Each row is a point. Each copy is the shape, with its points in the same order, turned, moved and blurred by noise. Is it also mirrored, or only turned?
(in the rows, 128 means zero)

Shape:
[[152 146]
 [124  46]
 [109 147]
 [102 154]
 [110 146]
 [ 93 154]]
Copy 1, 6 rows:
[[118 152]
 [ 61  66]
 [146 121]
 [156 121]
 [143 122]
 [163 114]]
Copy 1 is: mirrored
Copy 2, 6 rows:
[[ 82 134]
 [145  42]
 [128 157]
 [133 166]
 [128 144]
 [144 151]]
Copy 2 is: mirrored

Shape (10 x 4):
[[185 132  64 115]
 [175 125  93 159]
 [ 96 148 133 161]
 [ 89 100 125 147]
 [114 149 172  88]
 [ 86 196 153  94]
 [131 105 124 145]
 [ 65 176 143 115]
 [155 132 143 110]
 [123 118 124 135]]
Copy 1, 10 rows:
[[140 137  41 161]
 [142 134  93 182]
 [ 83 140 148 138]
 [ 89  92 140 128]
 [127 150 134  66]
 [ 79 185 127  67]
 [121 108 124 142]
 [ 58 159 140  81]
 [148 141 110 113]
 [115 116 121 132]]
Copy 1 is: only turned
Copy 2:
[[188 151  69 124]
 [157 129  88 166]
 [ 89 156 131 142]
 [ 68 126  99 141]
 [113 119 161  82]
 [100 177 173  73]
 [112 121  96 139]
 [ 79 178 150  94]
 [141 119 126 103]
 [110 127 106 131]]
Copy 2 is: only turned
Copy 3:
[[168 160  73 108]
 [172 167  96 148]
 [ 89 156 140 178]
 [108 114 134 169]
 [ 83 150 173 100]
 [ 37 173 136 109]
 [135 132 135 155]
 [ 42 149 133 143]
 [130 155 145 111]
 [129 138 131 144]]
Copy 3 is: only turned

Shape, 10 rows:
[[145 160  91 160 102 122]
 [126 115 117 172 161 109]
 [102 167 130 169  95 166]
 [143  97  79 192 121 108]
 [136  95 155 126 108 140]
 [ 99 114 152 127 101 120]
 [ 95 157 122 111 105 173]
 [188 139 108 105 166 131]
 [155 177 167 177 168 110]
 [176  98 117 143 184 137]]
Copy 1:
[[163 154 105 175 103  88]
 [115 110 119 171 153  89]
 [147 181 145 183  99 134]
 [149  92  92 199 110  81]
 [158 108 172 122 116 111]
 [121 135 170 135 100 110]
 [143 176 142 128 100 150]
 [176 133 105 108 168  87]
 [144 167 155 185 192  70]
 [165  94 111 134 191 102]]
Copy 1 is: only turned
Copy 2 (10 x 6):
[[151 174 107 186 107 125]
 [109 116  85 168 134  99]
 [103 165 117 202 108 174]
 [165 116  78 198 137 102]
 [128 101 138 148 121 157]
 [106 121 165 170 139 143]
 [ 99 177 133 157 138 186]
 [142 151  93  90  97 117]
 [ 75 136  99 160  54  95]
 [134 104  68 113 112 119]]
Copy 2 is: mirrored
Copy 3 (10 x 6):
[[145 141  86 169 108 109]
 [100 117 111 162 168 110]
 [120 144 113 170  88 168]
 [114  85  78 183 141  89]
 [145  90 159 138 125 129]
 [112 110 156 126 104 121]
 [137 139 117 114  92 171]
 [188 143 111 128 184 112]
 [121 183 148 193 171 122]
 [154 105 114 150 207 123]]
Copy 3 is: only turned
Copy 4 (10 x 6):
[[152 123  95 193 107 147]
 [155 104 156 166 148 131]
 [106 143 122 181 109 191]
 [149  57 116 192 136 127]
 [119 104 144 120  77 141]
 [ 96 129 152 147  93 131]
 [ 99 161  96 133 112 171]
 [204 132 105 118 112 132]
 [193 153 187 183 122 169]
 [198  85 138 115 139 140]]
Copy 4 is: only turned

Shape, 13 rows:
[[143 165 165 163 122 134  89 108 140]
 [123 119 118 159 115 184 139 107 125]
 [171 126 136 170 129 124 143 198 164]
 [115 101 117 164 103 116 149  95 161]
 [173 144 104  44 118 113 125 110 181]
 [120 113 108 176 108 105 122 170 176]
 [119 135 113  42 103 102 132 109  37]
 [118 161 102 118 113  99 143 150 179]
 [126 110 146 151  65 169 115 161  87]
 [168 100 138 112 107 114 103 105 165]
 [113 168 230 147 109 111 116 114 122]
 [111 125  92 166 118 181 127 144 104]
 [139 142  93 170  87 107 154 111 164]]
Copy 1, 13 rows:
[[184 143 161 112 143 155 124 135 116]
 [123 103 142 139  95 168 136  96 137]
 [165 153 136 158  86  98 143 165 179]
 [151 108 113 139  82 123 152 113  85]
 [147 163  99  43 123  80 180  86 147]
 [150 151 100 143  61 119 131 166 124]
 [ 28 158 169  63 156  96 154  98  90]
 [148 192 100 117  92 115 177 125 121]
 [ 89 113 183 114  86 158 131 164 144]
 [161 106 119  73 116  94 142 129 128]
 [169 136 187 123 170 155 178 176  89]
 [ 94 133 141 149  84 170 111 111 146]
 [167 150 130 133  57 117 153 103 101]]
Copy 1 is: mirrored
Copy 2:
[[121  99 166 134  91 162  81 115 100]
 [110 115 127  99 109 180 132 100 153]
 [175  78 157 153 115 135 142 150 173]
 [ 83  69  93 123 105 146 131 126 137]
 [154 116  83  73  58  75  82 157 135]
 [117  55 140 134 136 135 137 172 146]
 [122 214  85 104 100  90 147 126  63]
 [110 104 125 123 103  95  99 174 150]
 [128 133 167 105  99 173 188 126 112]
 [147  71 102 101  77 123 111 124 103]
 [ 94 113 194 166  69 126 108  78  83]
 [114 139 133 102 149 184 149 127 154]
 [100  88  96 145  91 160 118 168 150]]
Copy 2 is: only turned
Copy 3:
[[126 106 157 183 155 128 146 107 128]
 [156  92 113 158  95 142 182 137 133]
 [136 171  97 187 143 121 120 193 135]
 [173 143 124 114 131  86 183 122 132]
 [125 122 138  59 140 154  67 128 141]
 [136 187  97 139 127 107 154 141 168]
 [ 96 125 127  81  85 174 127  87  23]
 [144 185 119 105 136 162 130 124 145]
 [113 135 152 172  64 127 173 161 100]
 [119 117 134 103 132  86 109 132 142]
 [106 130 185 175 199 137 166 127  82]
 [131 114  90 164  76 154 179 137 118]
 [191 160 127 130 110 127 145 116 145]]
Copy 3 is: only turned
